Rows are points. The window is the flat piece filled in between its corners: a triangle in 3 columns, a solid with four corners in 4, and so on. A path goes straight from each point to the next, and from the last back to the first. List the points from which the path goes on through the window.

Window (4 x 4):
[[ 41  -4  -4   3]
 [-48 -31  -6  28]
 [ 38   0 -35   1]
 [-29   2  -6  28]]
Path:
(1): [ 29   0 -17  44]
(2): [ 13  16 -10 -13]
(3): [-5 -1  6 -7]
(4): [12 -8  3 36]
(5): [ 30  -5 -17  22]
(6): [ 14   1 -15 -11]
(7): [-46 -13  -1  -7]
(8): [-21 -13  -5  60]
Through the window after points: 5

Window (8 x 8):
[[ -9   5  16   9  -5   3  34  -4]
 [ 60  23  11 -38  -9  31  -3 -27]
 [ -8  -5  25   0 -20 -10 -22 -14]
 [-24   0  -7  54  -8 -21 -13  -3]
 [  1   7  32 -14  11  22 -29  -7]
 [-16   9 -20  -4   0 -13  30  -4]
 [ -6 -15 -19   4 -14  28  24  -6]
 [-24  24   4  23 -25   1 -19 -11]]
Path:
(1): [ -9   6   6  19  -3   3  -6 -21]
(2): [ -6   1   5   7  -6   4  -7 -26]
(3): [  8   9   2   1 -26  12 -13  18]
(4): [ -8  18   7  12 -23   0 -14  -1]
(5): [-14  13   8  12 -14   5 -11 -25]
(6): [ -2   5  -4   5  -7   4   8 -22]
(7): [ 11  10  -1   9 -28   0   8  28]
(8): [ -3  12   0  14 -19  -1  -6  19]
(9): [-11  11  -3  14  -7  -2   0 -23]
(10): [-20  10 -12   7   7   1  23 -36]
(11): [ -1   4  -7  -8 -19 -13  16  35]
(12): [ -2   6   4  15  -9   0 -10   3]
Through the window after points: 4, 8, 10, 12

Window, 9 rows:
[[ 19  20  60 -48 -10 -18   7  57   6]
 [ 27   7 -33 -10 -27 -11 -21  -5  -7]
 [-44 -14 -19  12 -26  35 -25  -7   2]
 [-13 -27  -2   7  14  26 -25  -3  19]
 [-26 -32 -26   7   0  48   8   3  -6]
 [ -8   1 -29  27 -12  22 -10  20  17]
 [-36 -46 -32  21  -5  31 -31  25  -9]
 [ 28  -8  -2  15 -38 -35   3 -11   3]
 [  5  16 -37   1 -17 -59   1 -15   2]]
Path:
(1): [  8 -18 -27 -24 -36  -6  -8   5  41]
(2): [  8  11  -7   6 -11 -17 -18   7  -6]
(3): [ 14   8  -5  31  -7 -11 -11  -5 -16]
(4): [  6 -28 -19 -23 -47 -37   6  -5  33]
(5): [ -7 -27 -32 -28 -25  -9  -4  19  39]
(6): [  5   4 -10  24  -5  12 -10   8 -15]
(7): [-16  -4 -16  19   0  22 -16  -6  -9]
(8): [-26 -49 -48  -1 -42  17  -3   1  34]
Through the window after points: 3

Window, 12 rows:
[[ 15  23 -31   7  -6   7  -1  -8 -19  -6  23  -9]
 [  8  27 -15 -24  12   9   5 -26  11 -11  -6  -2]
 [-10  -8 -32 -21  -9  14 -29  -3  20  11   3  -2]
 [ -8  19 -22  -5  -3  21  -7  12 -11   1  -5 -43]
 [-13  23 -22   6   6 -16  -8  -8  -5 -16   4 -13]
 [ 13  29   0   2 -14 -11 -18   2   8  -2  27 -22]
 [ -7 -29  10 -42  18  19 -22   2   2 -32   1   2]
 [ -8  -6  14   5   6   4   5  -5  10   1  24  -5]
 [-22 -13  10 -11 -53   4   8  38  -1 -21   7 -18]
 [ 21  19 -33  -2   3 -20   7   8 -18  14  -2 -33]
 [ 11 -31  44  38 -60  10 -52 -17   4  -5 -49   7]
 [  6  -9 -12   3   5   9   0  32  25 -22  14 -12]]
Path:
(1): [  5 -10 -22  10  -3 -18   3 -21   4 -25   9 -33]
(2): [ -5  26  -8 -15  -3   7 -10  29  -7   6  -1  -1]
(3): [-18  13  13 -14   1  11 -18  35  -6  -9   8  13]
(4): [  2 -30 -10 -18 -23   3   1 -16   9 -28   1 -34]
(5): [  8   0  -9   8 -13   4 -10  -4  12  -9  13 -18]
(6): [ -3  19   1   3 -10   1 -11  13  -6   8  -5   5]
(7): [ -3  17  12   1  -6   9 -29  13   1  -2  -1  11]
(8): [  7 -10  -2   2 -19  -2  -6 -10  12 -11   4 -13]
(9): [ -5  -6  -5 -11  -9  12  -5 -10   9 -17  10 -24]
(10): [ -5  26   8   6 -16  -6 -19  34   3   5   4  18]
(11): [ -4  15  -5  -3 -11   5 -12   1  -6  -2  -1  -3]
(12): [ 12 -19 -21 -19 -20   0  -7 -21   8 -14  12 -35]
(13): [  9 -14 -17   0 -23  -9  -5 -29  12 -20   1 -30]
(14): [ -8  15  -5  -7   0   8 -14  15 -11   7  -1  -5]
(15): [ -7  30 -19 -17  20   7  -4  23 -11   5  18   0]
(16): [  3  -1 -33  -8  -8  -9   2 -15  17 -22  17 -41]
Through the window after points: 1, 3
